Every row gives one point. The points of each table are mixes of a few directions, plus a little noise. Count the directions of each table, and those that both share. Where both have some left over, give the other angles between the two spaces (their principal angles), to ten degrees, smallest first.

First:
| -0.68 |  0.35 |
|  0.10 | -0.06 |
|  0.03 | -0.02 |
|  0.22 | -0.12 |
|  0.23 | -0.11 |
| -0.29 |  0.14 |
|  0.42 | -0.21 |
Second (7 x 2):
|  0.20 | -0.32 |
| -0.22 |  0.35 |
|  0.11 | -0.16 |
|  0.08 | -0.14 |
| -0.40 |  0.63 |
|  0.06 | -0.08 |
|  0.18 | -0.30 |
Directions: first 1, second 1, shared 0; angles 30

First, 7 rows:
| -0.41 | -0.02 | -0.22 | -0.43 |
|  0.35 |  0.01 |  0.16 |  0.38 |
| -0.06 | -0.27 | -0.13 |  0.23 |
|  0.28 |  0.23 | -0.06 |  0.17 |
| -0.12 | -0.03 | -0.13 | -0.07 |
|  0.45 |  0.15 |  0.33 |  0.33 |
| -0.50 | -0.07 |  0.07 | -0.61 |
Second, 8 rows:
| -0.53 | -0.01 | -0.03 | -0.67 |
| -0.02 |  0.00 |  0.00 | -0.03 |
| -0.06 |  0.00 |  0.00 | -0.08 |
| -0.34 |  0.00 | -0.02 | -0.43 |
|  0.03 |  0.00 |  0.00 |  0.04 |
|  0.61 |  0.01 |  0.04 |  0.77 |
|  0.40 |  0.01 |  0.03 |  0.50 |
| -0.08 |  0.00 | -0.01 | -0.10 |
Directions: first 3, second 1, shared 1

First (8 x 6):
| -0.06 |  0.74 | -0.15 |  0.25 | -0.23 |  0.37 |
| -0.03 |  0.42 | -0.09 |  0.15 | -0.14 |  0.22 |
| -0.10 | -0.26 |  0.45 |  0.27 | -0.43 | -0.49 |
|  0.09 | -0.41 | -0.08 | -0.29 |  0.37 | -0.07 |
|  0.09 |  0.03 | -0.31 | -0.26 |  0.40 |  0.29 |
| -0.04 |  0.07 |  0.13 |  0.15 | -0.20 | -0.09 |
| -0.02 |  0.00 |  0.14 |  0.11 | -0.18 | -0.12 |
|  0.11 | -0.60 | -0.07 | -0.38 |  0.44 | -0.14 |
Second:
| -0.15 |  0.20 | -0.23 |  0.09 | -0.37 |  0.14 |
| -0.04 |  0.05 | -0.05 |  0.02 | -0.09 |  0.03 |
| -0.19 |  0.26 | -0.30 |  0.12 | -0.47 |  0.18 |
|  0.22 | -0.31 |  0.35 | -0.14 |  0.56 | -0.21 |
| -0.17 |  0.23 | -0.27 |  0.10 | -0.42 |  0.16 |
|  0.10 | -0.14 |  0.16 | -0.06 |  0.26 | -0.10 |
|  0.12 | -0.17 |  0.19 | -0.08 |  0.31 | -0.12 |
|  0.32 | -0.44 |  0.50 | -0.19 |  0.80 | -0.30 |
| -0.23 |  0.32 | -0.36 |  0.14 | -0.57 |  0.22 |
Directions: first 2, second 1, shared 0; angles 40

First, 7 rows:
| -0.16 | -0.05 |  0.07 |  0.51 |  0.16 | -0.19 | -0.26 |  0.08 | -0.08 |
| -0.27 | -0.33 |  0.14 |  0.52 | -0.20 |  0.03 | -0.34 |  0.26 |  0.23 |
|  0.22 |  0.52 |  0.02 | -0.49 |  0.25 | -0.09 |  0.16 | -0.37 | -0.29 |
| -0.17 |  0.02 | -0.06 |  0.02 | -0.10 | -0.07 | -0.14 | -0.06 |  0.03 |
|  0.14 | -0.30 |  0.38 |  0.00 | -0.20 |  0.38 |  0.02 |  0.28 |  0.30 |
|  0.52 |  0.11 | -0.49 | -0.60 |  0.32 |  0.05 |  0.84 | -0.10 | -0.31 |
| -0.29 |  0.03 | -0.06 |  0.02 | -0.21 | -0.09 | -0.27 | -0.09 |  0.10 |
Second:
|  0.23 | -0.13 |  0.06 |  0.06 |  0.10 | -0.14 |  0.35 | -0.04 |  0.29 |
| -0.06 | -0.13 |  0.09 | -0.09 | -0.19 |  0.53 | -0.14 | -0.01 | -0.11 |
| -0.01 |  0.16 |  0.36 |  0.26 | -0.36 | -0.26 | -0.25 |  0.09 | -0.14 |
| -0.11 |  0.03 | -0.41 |  0.01 |  0.27 |  0.40 | -0.12 | -0.10 | -0.43 |
| -0.02 | -0.02 |  0.12 |  0.21 | -0.24 |  0.56 | -0.26 | -0.04 | -0.46 |
|  0.09 |  0.58 | -0.01 |  0.14 |  0.20 | -0.90 | -0.09 |  0.00 |  0.02 |
|  0.06 | -0.03 | -0.29 |  0.13 |  0.27 |  0.28 |  0.08 | -0.12 | -0.28 |
| -0.04 | -0.38 | -0.12 | -0.48 |  0.18 | -0.31 |  0.48 |  0.08 |  0.80 |
| -0.23 | -0.44 |  0.06 | -0.19 | -0.12 | -0.48 |  0.25 |  0.22 |  0.52 |
|  0.07 |  0.33 |  0.13 | -0.06 | -0.11 |  0.31 | -0.31 | -0.08 | -0.21 |
Directions: first 4, second 5, shared 1; angles 30, 40, 50

First (9 x 12):
|  0.41 |  0.08 |  0.37 |  0.62 |  0.52 |  0.03 | -0.03 | -0.36 | -0.39 |  0.01 |  0.30 |  0.02 |
|  0.08 |  0.22 | -0.09 | -0.24 | -0.08 |  0.02 | -0.02 |  0.02 | -0.06 |  0.19 | -0.35 | -0.05 |
| -0.32 | -0.32 | -0.07 |  0.00 | -0.17 | -0.04 |  0.03 |  0.17 |  0.29 | -0.26 |  0.29 |  0.07 |
| -0.42 | -0.29 | -0.21 | -0.26 | -0.35 | -0.05 |  0.04 |  0.29 |  0.40 | -0.21 |  0.11 |  0.05 |
| -0.26 | -0.16 | -0.14 | -0.20 | -0.23 | -0.03 |  0.02 |  0.18 |  0.25 | -0.12 |  0.03 |  0.03 |
|  0.70 |  0.39 |  0.42 |  0.57 |  0.66 |  0.07 | -0.05 | -0.50 | -0.66 |  0.27 |  0.01 | -0.05 |
|  0.05 |  0.13 | -0.06 | -0.15 | -0.05 |  0.01 | -0.01 |  0.02 | -0.04 |  0.12 | -0.22 | -0.03 |
| -0.62 | -0.47 | -0.26 | -0.29 | -0.47 | -0.07 |  0.06 |  0.39 |  0.58 | -0.35 |  0.24 |  0.08 |
|  0.38 |  0.42 |  0.06 | -0.05 |  0.18 |  0.05 | -0.04 | -0.18 | -0.35 |  0.34 | -0.41 | -0.10 |
Second:
|  0.04 | -0.17 |  0.03 |  0.04 |  0.09 |  0.35 |  0.01 |  0.03 |  0.02 | -0.18 | -0.20 | -0.22 |
|  0.03 | -0.07 |  0.01 |  0.04 |  0.06 |  0.21 |  0.02 |  0.02 |  0.02 | -0.10 | -0.11 | -0.11 |
| -0.12 |  0.48 | -0.05 | -0.15 | -0.23 | -1.06 | -0.07 | -0.12 | -0.08 |  0.57 |  0.63 |  0.60 |
|  0.12 | -0.42 |  0.06 |  0.12 |  0.19 |  0.92 |  0.07 |  0.09 |  0.07 | -0.49 | -0.55 | -0.50 |
|  0.06 | -0.18 |  0.02 |  0.06 |  0.09 |  0.40 |  0.02 |  0.06 |  0.04 | -0.21 | -0.24 | -0.23 |
| -0.04 |  0.12 | -0.02 | -0.04 | -0.06 | -0.29 | -0.02 | -0.02 | -0.02 |  0.15 |  0.16 |  0.15 |
|  0.06 | -0.26 |  0.03 |  0.07 |  0.12 |  0.54 |  0.02 |  0.05 |  0.04 | -0.27 | -0.32 | -0.29 |
| -0.11 |  0.44 | -0.06 | -0.14 | -0.21 | -0.95 | -0.06 | -0.10 | -0.07 |  0.51 |  0.57 |  0.55 |
| -0.02 |  0.05 |  0.00 | -0.01 | -0.02 | -0.09 |  0.00 | -0.01 | -0.01 |  0.05 |  0.05 |  0.05 |
Directions: first 2, second 1, shared 0; angles 90

First (11 x 14):
| -0.01 |  0.06 |  0.02 |  0.01 | -0.02 |  0.00 | -0.05 | -0.04 |  0.00 |  0.01 |  0.00 | -0.05 |  0.02 |  0.00 |
| -0.36 |  0.01 |  0.08 | -0.30 | -0.60 | -0.39 |  0.03 | -0.23 |  0.19 | -0.11 |  0.18 | -0.25 |  0.34 |  0.24 |
| -0.26 | -0.01 |  0.06 | -0.20 | -0.39 | -0.27 |  0.04 | -0.14 |  0.12 | -0.07 |  0.12 | -0.16 |  0.22 |  0.16 |
|  0.53 | -1.09 | -0.38 |  0.26 |  0.76 |  0.47 |  0.69 |  0.72 | -0.08 | -0.07 | -0.10 |  1.03 | -0.50 | -0.18 |
|  0.17 |  0.55 |  0.10 |  0.23 |  0.33 |  0.24 | -0.38 | -0.08 | -0.18 |  0.15 | -0.18 | -0.21 | -0.17 | -0.20 |
| -0.05 |  0.11 |  0.04 | -0.02 | -0.07 | -0.04 | -0.08 | -0.07 |  0.00 |  0.01 |  0.01 | -0.11 |  0.05 |  0.01 |
| -0.25 |  0.23 |  0.11 | -0.15 | -0.37 | -0.24 | -0.14 | -0.24 |  0.08 | -0.02 |  0.09 | -0.31 |  0.23 |  0.13 |
|  0.06 |  0.59 |  0.13 |  0.16 |  0.16 |  0.14 | -0.39 | -0.15 | -0.14 |  0.13 | -0.14 | -0.31 | -0.08 | -0.14 |
|  0.24 | -0.62 | -0.21 |  0.09 |  0.33 |  0.19 |  0.40 |  0.37 |  0.00 | -0.05 | -0.02 |  0.55 | -0.23 | -0.06 |
| -0.09 |  0.66 |  0.18 |  0.04 | -0.08 | -0.03 | -0.44 | -0.28 | -0.08 |  0.11 | -0.07 | -0.45 |  0.07 | -0.05 |
| -0.02 | -0.49 | -0.14 | -0.10 | -0.08 | -0.06 |  0.33 |  0.17 |  0.09 | -0.10 |  0.09 |  0.28 |  0.03 |  0.09 |
Second:
|  0.19 |  0.19 |  0.01 |  0.20 |  0.64 | -0.04 | -0.23 |  0.29 |  0.25 |  0.26 |  0.31 |  0.10 |  0.13 |  0.03 |
| -0.15 |  0.73 |  0.33 |  0.15 | -0.28 | -0.36 | -0.29 | -0.35 | -0.11 | -0.01 |  0.05 | -0.69 | -0.07 |  0.28 |
|  0.20 |  0.27 |  0.08 |  0.40 |  0.39 | -0.08 | -0.12 |  0.05 |  0.11 |  0.15 |  0.14 | -0.29 | -0.16 |  0.39 |
| -0.28 | -0.49 | -0.20 |  0.07 | -0.52 |  0.28 |  0.39 | -0.07 | -0.13 | -0.15 | -0.48 |  0.00 | -0.12 | -0.10 |
| -0.09 | -0.42 | -0.34 | -0.37 | -0.66 |  0.15 |  0.53 | -0.45 |  0.14 | -0.21 | -0.46 | -0.02 |  0.07 |  0.05 |
| -0.04 | -0.52 | -0.10 | -0.47 | -0.01 |  0.38 | -0.47 |  0.13 | -0.03 |  0.05 |  0.19 |  0.33 |  0.32 | -0.05 |
|  0.20 |  0.01 |  0.16 | -0.20 |  0.12 | -0.12 | -0.05 |  0.10 | -0.27 | -0.13 |  0.20 |  0.29 | -0.17 | -0.11 |
| -0.05 |  0.23 |  0.05 |  0.23 |  0.30 | -0.22 |  0.25 |  0.30 |  0.02 |  0.06 |  0.05 |  0.30 | -0.01 | -0.49 |
Directions: first 2, second 6, shared 1; angles 50
